Rows are points. Each copy is the shape, with its points in the same order, turned, moved and blurred by noise. Say if it was mirrored as well.
In the rows, zero is written as 128.

Shape (7 x 3):
[[127 102 156]
 [107 137 145]
 [115 169 117]
 [ 87 178  87]
 [249 116 109]
 [ 98  83 135]
 [159 170  86]]
Copy 1, 7 rows:
[[147  84 132]
 [113 116 129]
 [108 152 123]
 [ 81 164  95]
 [249 142  89]
 [118  61 111]
 [150 173  89]]
Copy 1 is: only turned
Copy 2, 7 rows:
[[145 115 161]
 [100 112 155]
 [ 72 132 142]
 [ 44 117 110]
 [169 237 137]
 [147  89 138]
 [ 88 183 111]]
Copy 2 is: only turned

Shape, 7 rows:
[[ 73 142 104 146]
 [ 89 186  83  28]
 [107 122 141 147]
 [140 112 147 131]
 [ 80 103  94 106]
 [159 119 148 121]
 [132 141  86 150]]
Copy 1 (7 x 4):
[[143  92 171 159]
 [190  57  91  80]
 [108 117 180 127]
 [ 92 135 164 109]
 [107  78 115 153]
 [ 92 148 152  90]
 [146 142 147 146]]
Copy 1 is: mirrored
Copy 2, 7 rows:
[[156 157  91  52]
 [ 73 249 117  70]
 [149 121 114  88]
 [127 118 123 121]
 [107 153  62  70]
 [128 130 133 136]
 [167 170  89 112]]
Copy 2 is: mirrored
Copy 3 (7 x 4):
[[128  79 188 112]
 [137 158 157   9]
 [111  98 143 150]
 [116 107 118 142]
 [113  75 145  75]
 [119 131 105 142]
 [170  89 137 121]]
Copy 3 is: mirrored

Shape:
[[207  94  94 135]
 [ 94 101  80  92]
 [101 128 133 131]
 [119 172  90 102]
 [249 130  91 121]
 [ 99 159  77 137]
 [113 118 191 121]]
Copy 1, 7 rows:
[[103  95 118  43]
 [ 71 110  90 162]
 [119 101 141 151]
 [107 164 111 146]
 [142 128  89  18]
 [ 73 159 130 142]
 [165  72 154 157]]
Copy 1 is: mirrored
Copy 2 (7 x 4):
[[151 174  71  76]
 [ 64  91  85  83]
 [ 88 111 135 130]
 [126  62 124  83]
 [200 167  85  47]
 [119  63  93 123]
 [ 80 144 183 129]]
Copy 2 is: mirrored
Copy 3 (7 x 4):
[[149  45 131 190]
 [100 107  73 117]
 [118 143 136 130]
 [128 154  79 170]
 [186  51 122 231]
 [ 89 150  96 171]
 [156 144 170 101]]
Copy 3 is: only turned
Copy 4, 7 rows:
[[208 164 173 133]
 [142 146  91  70]
 [105 115 125 108]
 [104 170 154  74]
 [213 164 211 124]
 [ 97 176 118 104]
 [103  69 157 126]]
Copy 4 is: only turned

Shape (12 x 6):
[[ 93 163  92 151 179 143]
 [198 164 200 138 144 101]
 [162 174 209 157  97 125]
 [ 79 118 171  96 123 164]
 [177 145 206 107 131 169]
 [154 196 146 123 119 163]
 [ 32 107 116 129 176 108]
 [118 110 148  79  92 159]
 [144  53 191 153  57 159]
 [193 168 111 163  51  53]
 [186 122 101  99 122 107]
 [165 159 138  78 143 114]]
Copy 1 (12 x 6):
[[ 68 101  90 106 168 115]
 [128 181 206 151 143 115]
 [ 89 168 212 143 108 155]
 [ 99  69 161  85  82 117]
 [130 145 219  83 120 126]
 [ 80 172 157  78 124 135]
 [ 81  29  91 140 122  91]
 [136 103 146  74  65 134]
 [163  81 197 125  74 214]
 [127 219 109 188  88 182]
 [172 163 107 116 119 127]
 [136 165 138 102 113  84]]
Copy 1 is: only turned
Copy 2 (12 x 6):
[[113 167 128 160 111 180]
 [246 171 163 118 168 140]
 [240 162 108 137 187 112]
 [119 128 121 130 215 133]
 [214 137 137  96 214 173]
 [183 179  89 102 160 168]
 [ 63 138 160 186 149 124]
 [136 100 106  83 191 130]
 [202  38 101 149 212 109]
 [244 129 109 108  66  70]
 [176 111 151  71 104 140]
 [167 154 159  68 145 138]]
Copy 2 is: mirrored
Copy 3, 12 rows:
[[115 143 193 125 132 173]
 [159 197 101 186 178  96]
 [130 151 100 222 153  92]
 [ 44 130 119 131 139 111]
 [ 90 171  76 182 194 121]
 [112 162 105 191 137 169]
 [ 77 128 205  76 113 103]
 [ 68 123  69 122 133 124]
 [102  57  63 151 188  68]
 [230 123  76 173  88 111]
 [164 152  75 102 143 148]
 [126 194  91 126 135 141]]
Copy 3 is: mirrored

Shape:
[[149 193 150 161 128  67]
 [177 144 104  60 138 118]
 [122 164  66 127 153 150]
 [ 90 154 170 162 217 152]
 [ 81 131 156  79 121 123]
 [151 130  79 126 126  74]
 [ 95 148 126 154 159  94]
 [ 66 188 153  44  97  94]
 [110  92  89 157 121 147]]
Copy 1, 9 rows:
[[191 190 145 179  89  89]
 [164 150  86 167 180 145]
 [100 195  71 143 110 119]
 [ 76 203 183 142 136  38]
 [150 161 151  76 148 119]
 [169 137  78 167 113  99]
 [139 173 140 123  99  64]
 [216 209 132  57 168 130]
 [ 92 114 111 125  93 111]]
Copy 1 is: only turned
Copy 2:
[[183 147 193 155 121 171]
 [156 100 127  81  49 142]
 [166 144 117  88 129  94]
 [115 113 205  81 192 102]
 [ 78 149 178 110  82 103]
 [193 115 134 149  80 107]
 [151 135 187 136 135  99]
 [ 97 206 195  99  37 124]
 [124 122 100 151 138  81]]
Copy 2 is: only turned
Copy 3, 9 rows:
[[ 97 162  50 150 123 135]
 [126 158 108  46 100 122]
 [110  73  87  79  99 154]
 [ 52 109 123 125 150 224]
 [ 98 141 170 133  96 140]
 [119 115  82  99 138  89]
 [ 70 113 104 145 144 135]
 [ 65 172 162 143  36 111]
 [147  61 127 123 151 136]]
Copy 3 is: only turned
Copy 4:
[[149 143 153 185 194  74]
 [190  68 135 111 165 138]
 [101  73 163 117 129 111]
 [113 135 249 183 129 147]
 [144 160 152 111 152 178]
 [127  75 106 160 184 120]
 [ 98 127 171 172 171 135]
 [151 186 146  62 198 150]
 [ 91  99 119 162 102 151]]
Copy 4 is: mirrored

Shape:
[[160 155  71  73 133 128 135  26]
 [130  50 128 103 105 105 121 132]
 [143 135 148 111 157 162 183 101]
 [ 87 131 211 143  77 116  62 158]
 [ 91  76 163 154 121  90  56 155]
 [ 66 127 156 149 122  92  68 138]
 [121 172  74 110 207 188 178  89]
 [132 124 153 101 198 178 100  74]
 [102 140 184 109 124  74  48 205]
 [118 147 173 200 120 128  56 167]
 [163 146 159 145 197 149 171  94]
 [142  78 114  44 109  76 102  84]
 [204  91  82  73 144 121 122  90]
 [ 79 170 160 145 110 194  53 173]]
Copy 1, 14 rows:
[[100 157  67  24 137 113 147  56]
 [181  89 107 130 122  90 156 120]
 [117 163 133  97 157 169 175 118]
 [151 104 174 167  85 128  44 131]
 [172  76 121 185 132 101  70 120]
 [119  86 128 172 130 110  62 107]
 [ 50 188  60  99 185 169 176 107]
 [142 202  92 130 166 155 125  72]
 [142 116 159 167 135  64  38 165]
 [143  98 122 159 137 169  29 160]
 [128 160 127  98 208 187 147 113]
 [168 119 103  81 121  42 146  75]
 [174 149  55  47 157  92 162 114]
 [106 160 108 184  80 160  47 158]]
Copy 1 is: mirrored
Copy 2:
[[ 97 170 117 164  48  72 142  90]
 [110  79 121  68  86 132 137 149]
 [164 135 157 174 101 140 166 171]
 [ 92 138 194  63 196 177  88 136]
 [ 66  68 155  57 169 137  95 145]
 [ 48  99 169  86 175 136 121 152]
 [110 155 121 236  83  85 174 184]
 [111 109 175 198 108  96  78 147]
 [ 89 134 203  41 189  93  99 182]
 [ 97 122 134  97 237 135  79 157]
 [170 119 149 197 142 107 165 138]
 [ 91  96 160  77  31  99 133 104]
 [149 124 106 117  40  53 119 120]
 [ 85 180 170 130 174 150  57 207]]
Copy 2 is: mirrored
Copy 3:
[[211 192  86  82 196 119 140 124]
 [142 121 162 110 101  63 145 123]
 [121 167  96 138 145 164 179 142]
 [ 93 117 183 120  78 159  37 116]
 [137  79 168 144  87 105  56 130]
 [131 104 153 150 128 127  42 127]
 [153 160  87 152 227 167 184 205]
 [182  94 108 118 157 195 152 144]
 [ 72  69 138  94  94 118  34 150]
 [133 114 141 155  65 164  38 174]
 [143 142  57 163 126 179 164 146]
 [171 126 125  60 150  62 128  85]
 [198 139  93  56 135  87 167 154]
 [121 114 197 121 133 204  59 204]]
Copy 3 is: mirrored
Copy 4:
[[136 160  92  89 137 214  96  41]
 [118  60 110  84 111 108 129  94]
 [151 134 139 124 180 164 158 113]
 [101 119 206 147  44  78 165 104]
 [106  98 150 135  62  44 109 105]
 [ 90 140 141 156  68  67 120 101]
 [131 174 102 152 206 207  98 135]
 [118 141 180 134 186 148  76  81]
 [ 76 151 183  95  47  57 136 146]
 [151 143 194 175  52  75 116 136]
 [180 164 154 129 198 136 128 111]
 [ 91  98  99  44 109 135 115  45]
 [153 107 107  39 134 177  82  87]
 [ 82 134 214 186  65 143 113 152]]
Copy 4 is: only turned

Shape:
[[186 153 166 144 124 165 107 100]
 [193 123 162 157 113 127 165  85]
 [123 109  74 118 117  56 111  82]
 [192  86 110 209 105  86  57  80]
 [ 97 109  70 142  99  95 144 173]
 [ 92 116 177 194 150  26 114 107]
 [145 150 123 157 146 128 158 214]
 [217  95 171  79 113  79 154 113]
 [135 125 118 130 187 109 170  73]
 [182  94 146  58 150 176 123 119]
 [163  68 180  94 175 227 150  76]
 [ 70 121  75 113 115 125 144 128]]
Copy 1 (12 x 8):
[[117  87 103 135 125 139  90  75]
 [129 105 106 139 114 105 158  53]
 [ 92 139 110 100  54  70 152 174]
 [173  69 117 126  96  16 121 120]
 [132 155 119 127 144  92 191 192]
 [ 50 102 116  67 163  13 175 110]
 [159 145 106 118 195 155 152 142]
 [134 135 154  78  68 120 174  52]
 [ 72 126  46 115  91 115 164 105]
 [141  81 119 101  65 198 146 118]
 [106  13  75 126  78 199 166  81]
 [ 76 132 107 144 113 129 176 190]]
Copy 1 is: only turned
Copy 2, 12 rows:
[[161 105 144 155  96 179 165 189]
 [190 137 139 144  79 166 210 164]
 [174 162 106 169  78 133 122  58]
 [182  86  83 231  63 161 172  98]
 [107 164  56 117 127 144 139  81]
 [180 162  91 204 111  38 174 130]
 [127 148  73 128 186 157 162 159]
 [236 102 136  86 102 145 181 126]
 [166 190 179 145 116 141 183 110]
 [144  85 186  83 118 183 163 126]
 [107  88 238 107  87 161 224 155]
 [ 95 181 104 116 104 135 122  97]]
Copy 2 is: only turned
Copy 3 (12 x 8):
[[153 147 174 121  85 221 117 145]
 [174 120 183 133  61 181 174 124]
 [183  95  81 141 136 128 154 101]
 [215  83 100 186  66 212 106  93]
 [127 142  78 156  84  77 133 128]
 [125  76 169 189 111 128 124  30]
 [115 207 160 176  80 106 114 143]
 [230 150 193  85  87 138 149  92]
 [159 103 185 163 145 132 178 154]
 [197 145 186  73 116 150 102 190]
 [169  88 233  84  96 172 103 233]
 [111 114  93 130 128  94 142 159]]
Copy 3 is: only turned

Shape, 13 rows:
[[162 147 129 152  47 150 112 107 107]
 [161 162 204 138  84 153 176 139  65]
 [168 126  81  90 129 159 191 196 122]
 [105 139 126  31  88 157  80  84 161]
 [146 125  99  79 100 175 112 148 115]
 [157  51 146 163 109  96 205 193 194]
 [169  97  89 134  52  61 102 170 126]
 [182 114 179 134 116 137 170 162  64]
 [105 104 115 113  91 107 197 144 105]
 [141  90 143 148 112 174 134 135 110]
 [ 79 115 148 164 110  91 116 154 172]
 [ 72 175 101  62 141 106 128  99 173]
 [160 147 132 109 147  80 123  71 139]]
Copy 1 (13 x 9):
[[169 118 144  86 136 204 109  90  81]
 [190 110 185 118 143 148 123 158  24]
 [123 149 113 136 149 145 221 150  91]
 [129  55  98 166  95 174 115  58 140]
 [132 111  99 146 156 175 154 104 109]
 [110 116 131   7 108  96 197 186 117]
 [182 167  64  42  92 163 145 111 122]
 [198 122 150 103 175 118 150 154  56]
 [136 139 120  92  93 100 167 100  57]
 [126 107 133  82 177 142 122 123  89]
 [105 124 117  70  72 123  79 144 120]
 [ 99 116 124 179  46 124 120  73 143]
 [171 126 173 119 102 116 114  85 171]]
Copy 1 is: mirrored
Copy 2 (13 x 9):
[[146 206 160  78  93 158 107 126 104]
 [132 159 141  50  78 124 130 205  57]
 [207 121 109 127 154 153 109 213 130]
 [172 107 187  59 168 105 114  56 141]
 [173 134 122  93 165 145  92 132 115]
 [147  89 170 190  45 144  78 228 150]
 [134 211 156 176 119 103  73 152 164]
 [132 150 118 111  93 119 122 213  53]
 [142 135 200 129 143 139 122 210 115]
 [130 126 142 119 104 175 103 152  79]
 [ 73 117 173 128  94 150 117 154 181]
 [148  92 183  80 168 124 181 124 195]
 [148 137 161 133  97 107 198 112 132]]
Copy 2 is: mirrored

Shape (13 x 9):
[[104 143 129  41  88  97  77 127 112]
 [112 142 103 158  66 122  57 141 114]
 [137 204 185  88 162  89 184 152  79]
 [154  94 112 134 128 110 174 187 119]
 [137 200 146 111 135 156 116 131  67]
 [173 128 148  50  76 139  31  96 208]
 [181 116  97 142 100  92 155 121 202]
 [103  94  99 132 170 166 129 106 157]
 [150 161 177 108  93 103  92 162 120]
 [173 116 173  99  82 135 112 100  92]
 [148  98 167 121 152 109  88  77 174]
 [162 180 179  93 106 132 112 123 110]
 [ 68 175 173  88  91 190 128 106 137]]
Copy 1 (13 x 9):
[[176  87 159 125  96 156 188 161 167]
 [170 121 147 109  43 142  96 153 108]
 [148 162 118 104 213 129 153 206 164]
 [ 99 106 109 172 159 118 110 133  95]
 [152 154 112  71 128 185 119 188 160]
 [169  60 156  70  37 131 156  77 230]
 [158 115 119 160 118  69  91  67 161]
 [105 177 158 146 104 163 130  64 138]
 [135  97 144  69 112 115 127 173 156]
 [156  92  93  47 118 143 163 115 128]
 [148 128 199  75 116 123 138  53 166]
 [149 128 110  57 129 134 138 159 174]
 [136 198 109  91  66 158 200 137 176]]
Copy 1 is: mirrored
Copy 2 (13 x 9):
[[170 182 111 106 100 137 129  40 113]
 [133 108  77 183 138 152  97  57 111]
 [146 249  81 119 137  70 133 161 169]
 [144 112 135 109 187  96 103 145 154]
 [146 213  89 167 112 153 101 130 160]
 [206 128 108 160 123 195 221  42  67]
 [119  75  90 113 178 127 190 122 138]
 [ 92 129 165 115 143 171 140 153  95]
 [183 173  83 170 150 104 135  93 116]
 [160 160 142 190 122 114 157  75 160]
 [122 151 150 158 171 147 204  99  78]
 [177 184  91 168 118 124 154 108 146]
 [145 169 112 156  32 131 131 135  81]]
Copy 2 is: mirrored

Shape, 17 rows:
[[152 115 129  83 126 153 142  46 145 176 156]
 [ 99 141 163 159  81  82  65 114 128 103 183]
 [105 135 146  74  98  74 146 179 147 110 115]
 [127 149 103 192 121  88 134 104 125 102  95]
 [133 101 153 175  98 149 157 129 198 158  97]
 [102 124 124 110 177  93 118  87 193 142 163]
 [137 121 145 136 127 137 135 125 135 101 114]
 [139 121 136  92 112  81 138 141 111 139 110]
 [135 187 178 138 125 102 122 172 214 130 160]
 [102 188 161 124 141  88 165 166 118  80 136]
 [128 129 111 157 153 123  95 168 172  98 134]
 [112 150  98 151  68  75 147 137 136 134 113]
 [ 60 144 145 181 110 169 122 125 142 127 147]
 [131 137 145  70  48  79 113 164 150 107  52]
 [ 75 108  91 174 160  49 166  95 163 120 165]
 [113 143 139 167 173 142 125 127 115 161 128]
 [141 161 120 108 103 115 122 133 144 118 174]]
Copy 1:
[[163  83 148  79 136 115  82  80 125 127  84]
 [158 127 205 157  53  82 165  65 157  80 140]
 [106 138 171 124 129  43 172 162 171 138 141]
 [133 150  81 136  74 104 175 105 160  80 127]
 [154  94 129 121 132 156 220 126 136 106  75]
 [132  55 134 130 124 108 116  69 197 137 126]
 [121 141 147 115 124 125 150 133 161  80 113]
 [127 139 142 135 140  50 144 121 137 117 121]
 [172 129 181 149 103 116 189 127 228 159 102]
 [112 196 159 116 119  90 158 122 204 131 166]
 [142 105 143 184 111 133 160 146 199  85 141]
 [155 128 116 114  70  70 194 122 124 114 144]
 [124 120 180 126  65 173 164 104 135 109 139]
 [105 139 159 120  97   7 182 188 139 112  76]
 [130  77  95 123 112 101 180  53 183 116 200]
 [127 147 129 157 120 163 133  84 137 124 127]
 [182 128 176 124 108  86 121 131 173 124 149]]
Copy 1 is: only turned
Copy 2:
[[102  92  93  68 184 163 138 107 177 153 138]
 [145  89 190 159 121 172  42 139 165 122 116]
 [146 175 140 159 147  96 114 128 140  85 127]
 [103 120 145 137  51 161 128  74 133 123 111]
 [160  80 134 112  95 131 196 137 177  82  98]
 [ 93 104 186  77 163 115 127 106 165 119 150]
 [117 108 122 120 119 162 134 135 116  88 104]
 [141 138 113 149 145 120 113  98 121 129 126]
 [191 146 218 106 145 149 145 155 153  90 129]
 [104 187 190 174 141 161 127 136 111 107 119]
 [129 107 182  93  78 127 119 154 103  89 128]
 [142 154 130 157  76 141 126 106 183 120 132]
 [ 93 101 168 129  91 161 122 185 175 124  76]
 [188 180  91 147 122 107  97 100 136  54  89]
 [ 56  96 200 153  87 109 158  88 171 124 170]
 [109  97 168 110 104 140 145 142 113 169  91]
 [141 136 142 118 129 159 100 138 148 119 163]]
Copy 2 is: mirrored
Copy 3 (17 x 11):
[[169 177 129  91  84 149  89 153 148 120 159]
 [ 54  94 150 125 125  76  97 164 107 161 203]
 [ 74 141 125 101 151 106 184 144 126 152  98]
 [108  80 112 140 120  96 140  72 141 106 176]
 [131 108 158  94 150 136 151 156 203  79 164]
 [156 178 147 120 122  68 107 118 175 160 147]
 [121 121 124 120 133 101 138 141 127  80 143]
 [111 121 106  82 133 123 148 124 114 141 117]
 [ 49 184 146  84 184  87 132 131 180 116 178]
 [ 55 160 148 133 160  95 164  88  96 109 132]
 [116 129  98 151 193  72 135 134 157 112 160]
 [ 76  90 118 117 122 140 176 102 154 161 160]
 [ 86 124 178 185 144 137 110 145 159 113 178]
 [ 43  95  79  79 115 112 175 159 149 124  80]
 [159 120 178 146 114  72 171  74 153 183 180]
 [132 126 149 137 170 133  87  92 138 104 151]
 [ 87 168 100 120 129 116 133 139 121 138 184]]
Copy 3 is: mirrored

Shape, 15 rows:
[[114 173 141 140 128  94  99  79 112 121 138]
 [ 91 131 145 155 183  77 127 174 188 131  94]
 [ 97 144 171 100  91 150 116 116 135 100 215]
 [ 46 145 105 103 184 134 118  93  98 126 131]
 [187  99 186 135 140 123 121 158 108 129 105]
 [183  98 111 144 105  68 144 145  72 165 206]
 [151  89  92 105 144 130 109  88 131  84 143]
 [ 93 111  52 115 129 103 122 158 112 119  51]
 [116 137 141 145  50 158  86  77 121 109 145]
 [ 94  94 104 129  97 131 153 110 177 133 195]
 [151 140 131  94 156 137  97 119 159 145 107]
 [126 110 119 164  86 132 169  78 118 109  88]
 [171  55 160 126 142  83 145 131 156 133  89]
 [121 145 127 140 140 123  22 116 108 155 147]
 [124  92 183  56  60 138  69 159 138 128  96]]
Copy 1 (15 x 11):
[[160 153 150 200 123 115  99 129 126 113 161]
 [199 140  82 147 168 110 176 141 148  34 150]
 [129 141  66 214 114 136  45 136  92 106 107]
 [150 147 131 159 221 132  77 115 141 123 122]
 [138 158 104 104  82 122 114 197 129  72 148]
 [186  62 121 128  83 146  83 185  54 127 179]
 [133 161  98 125 123 159 128 112  97 162 138]
 [110  88 116  99 190 100 180 125 151 123 146]
 [ 90 120 112 206  74 139  79 102 147 125 140]
 [170  96  40 162 116 147  79  75  97 122 133]
 [133 173 124 120 135 111 119 113 101  69 137]
 [150 112 101 133  87  91 110 101 184 151 154]
 [160 158  65  81  95 115 144 149 134  91 192]
 [113 139 172 182 136 181 101 137 115  64 164]
 [ 33 146  56 146 112 105 108 152 113  58 176]]
Copy 1 is: only turned
Copy 2:
[[130 113  84 134 162  79 129 106 139 123 104]
 [174 134 137 137 139 139 149  64 140 211 160]
 [ 97 120  50 132  98 108 159 146  56 107 153]
 [139 127  97 135 174 120  59 148  96 169 116]
 [149 166 158  66 143 117 193 113 133 103 150]
 [ 86  71 141  84 195 156 163  76  92  47 147]
 [ 96 169 155 171 158 108 118 115  87  94 137]
 [165 112 182 177 182 148  92 150 160 133 175]
 [130  99 105 155  98  45 145 152 108  75 126]
 [ 87  91 119 155  83 139 116  91  74 111 159]
 [ 95 158 149 132 140 101 150 132 146 164 135]
 [166 125 149 144  94 113  97 114 147  63 122]
 [131 176 182  97 128 121 144  66 147 112 186]
 [112  97 132 127 191  41 163 135 102 156 125]
 [116 146 128 114 121  67 174 185 142 119 241]]
Copy 2 is: mirrored
Copy 3, 15 rows:
[[111 151 135 151  86  69 130  84 149 163 118]
 [202  99 153 166 134 145 121  99 179 163  63]
 [ 83 162 162 116  93 143 147  38  92 117 131]
 [184 189 162 136  92  80 169  79 173 104 117]
 [110 100 156 139 166 116 131 177 125 139 113]
 [105 187 118 180 134 104 145 156  31 170  93]
 [124 177 124 188 160 110 128 102 146 102 160]
 [249 164 138 151 146  94  98 130 147 152 159]
 [ 92 156  95  88 129  88 109  63 119 145 164]
 [134 204 104 141 136 170 110  56 104 118  94]
 [125 156 157 147 138 135 133 130 194 163 140]
 [140 150  82 118 122  88  60 125 137 102 121]
 [127 134 153 171 202 122  75 156 143 129  82]
 [123 153 128 132 147  73 193  81 153 202 139]
 [118 137 207  81 197 131  96 101 122 165 178]]
Copy 3 is: only turned
Copy 4:
[[129 131 142 119 161 147 170 192 133 122 108]
 [131 168 168 159  98 154 141 122  77 203  89]
 [148 121  70 148 120  63 154 201 125 111 118]
 [102 118 150 113 110 126 229 143  82 117 142]
 [146 152 165 123  99 129  60 124 144 104 106]
 [130 115 114 142  48 185 100 200 207 109 145]
 [108  71 143 132 120 101 145 116 176 137 132]
 [ 42 158 140  87 103 157 157  87 134 177 141]
 [119 114  83  90 182 100 118 191 131 128 147]
 [142  76  61 141  84 120 143 160 121 177 135]
 [168 146 152 104 130 117 152 103 145 146 122]
 [ 88  84  94  97 154 168 103 127 113 125 115]
 [136 107 166 110  80 140  70 102 139 160  76]
 [148 157 180 103 142 111 156 196 151 148 177]
 [125 176 117  47 104  40  93 144 147 147 100]]
Copy 4 is: only turned
